Rows are points. Each copy is the shape, with its points in the same order, turned, moved and blurred by noise. Is it also mirrored, or only turned?

Shape:
[[  9  -6]
 [ 29 -11]
 [  3 -17]
 [  3 -18]
 [ -1  44]
 [-24  -5]
 [ 35  44]
 [-19 -20]]
Copy 1:
[[  1  -3]
 [  3 -21]
 [-18 -14]
 [-19 -15]
 [ 11  45]
 [-37  12]
 [ 40  29]
 [-34  -3]]
Copy 1 is: only turned
Copy 2 (8 x 2):
[[ -4  15]
 [ -6  36]
 [-16  11]
 [-16  11]
 [ 45  -1]
 [ -6 -17]
 [ 50  35]
 [-21 -11]]
Copy 2 is: mirrored
Copy 3 (8 x 2):
[[ 14  -9]
 [ 33 -17]
 [  7 -18]
 [  6 -20]
 [ 12  42]
 [-18  -2]
 [ 49  36]
 [-16 -18]]
Copy 3 is: only turned
Copy 4, 8 rows:
[[ -4 -12]
 [-13 -31]
 [  7 -17]
 [ 10 -18]
 [-34  26]
 [ 17   8]
 [-60   3]
 [ 26  -3]]
Copy 4 is: mirrored

Shape, 7 rows:
[[ 18  19 -37  25]
 [  5  -8  23 -20]
 [-27 -18 -25 -18]
 [ 12  44 -11 -17]
 [-28  10   2 -11]
 [-32  25  14 -12]
 [-15  31  36 -58]]
Copy 1 (7 x 4):
[[  2  20 -56  10]
 [ 12   1  22   9]
 [-39   7  -3  -8]
 [ 26   8 -27 -27]
 [-10 -20  -5 -12]
 [  4 -34  -5 -21]
 [ 26 -19  33 -44]]
Copy 1 is: mirrored
Copy 2 (7 x 4):
[[  7   1 -37  25]
 [ -3 -23  28 -24]
 [-34   8  -7 -30]
 [ 36  12 -15  -7]
 [-10  20  13 -16]
 [  3  24  31  -9]
 [ 34  16  44 -52]]
Copy 2 is: only turned
Copy 3 (7 x 4):
[[  1  28 -40   6]
 [  9 -20  23 -14]
 [  1 -42 -22   8]
 [-20  10 -11 -39]
 [-24 -24  -1  -3]
 [-35 -24  14 -10]
 [-23 -39  37 -56]]
Copy 3 is: only turned
Copy 4 (7 x 4):
[[  4  34 -53   2]
 [ 12 -31  -8  -5]
 [ 60  -1 -23   2]
 [ -1  20 -19 -37]
 [ 32   7   7  -1]
 [ 23   9  17  -6]
 [ 17 -19  33 -44]]
Copy 4 is: mirrored

Shape (14 x 8):
[[ 35  12  -8  20  -4  -2 -22 -26]
 [-17   5   7  19 -22 -30  15 -18]
 [-26 -29  -3  10 -23 -19   5 -18]
 [-15 -20  -4   0  46  -5  24  26]
 [-21   6 -22  11 -14  -6  -3  11]
 [ -2  -6   4  20 -22 -33 -25   7]
 [-19 -12  17  21   0  -5  -2 -20]
 [-11   3  -7 -12  43  -6  -3 -12]
 [ 16  30  10  15  -6  22 -39   2]
 [ 24  21   1 -14 -21  15 -21 -11]
 [ 25  23  20  -1 -15  -7 -30  -9]
 [  9  -9 -18  -9  50  26   5   5]
 [ -5 -27 -11 -13  39  15  23  21]
 [ 19  16  -7 -13  -9  16 -49 -13]]
Copy 1 (14 x 8):
[[ 40 -14 -30  11   0  26  18 -24]
 [-29  -4 -31  32  -4   1   2 -20]
 [-14  -2  -3  45 -25   2  -2 -12]
 [-11 -18  16  -3  13 -27  21  36]
 [ 11   7 -16  24  -1 -19 -16   2]
 [  0 -15 -39  13 -35   7 -12  -4]
 [-13  -7  -7  22  -9  23   8   0]
 [  1 -35   3   7  30  -1  -1   7]
 [ 36  14 -22 -14   5  31 -16 -11]
 [ 30   2 -16 -11   4  14  -9 -43]
 [ 16 -15 -35 -18  -1  25  -7 -32]
 [ 26 -18  33  -8  27  -6  19  18]
 [  5 -13  35  -5  10 -26  17  18]
 [ 46 -13 -11  -5   1  26 -23 -34]]
Copy 1 is: mirrored
Copy 2:
[[  4 -15  32  -1   6  19 -39 -24]
 [-19  11   7  19  -2 -36 -31 -15]
 [-20 -18 -13  15 -11 -32 -14  -6]
 [ 11   0  -7   9  51 -14  27   7]
 [ -5   3 -20  20  11  -2 -31   7]
 [  1 -14  18  28  -9 -14 -40  17]
 [-28  -6  16  16   1 -15  -2  -4]
 [ -7  -1   8 -26  39  -3   3   6]
 [ -9   9  29   8  -5  48 -31   7]
 [  6  10  12 -14 -19  32 -28 -13]
 [  8  10  38  -4 -19  19 -35   2]
 [ 11  -8  -1 -17  48  26  20  -9]
 [ 20  -8 -16  -2  39   1  32  -3]
 [  0 -10  18 -22 -15  41 -34   9]]
Copy 2 is: only turned
Copy 3:
[[  5  24 -40   0  28   1   1  -7]
 [ 23  10  -2   9 -19 -31  20  -7]
 [ 26 -20  -2   5  -4 -45   4   3]
 [-11 -15  13 -14  -7   0  18  60]
 [ 16   7  -7  -9 -21 -16 -20  16]
 [ -5   4 -29  24 -17 -29  -7   0]
 [ 19  -7   5  23   7 -15  11   7]
 [-18   4  21 -17  19   0   6  23]
 [  3  18 -27  16   7  33 -25  -7]
 [  5   1 -29 -14   6  21 -12 -26]
 [-11  10 -31  11   2  14  -2 -28]
 [ -9  -8   1 -30  28  22   2  47]
 [ -4 -29   6 -30   5   9  11  55]
 [-10   4 -27  -5  22  17 -35 -22]]
Copy 3 is: mirrored
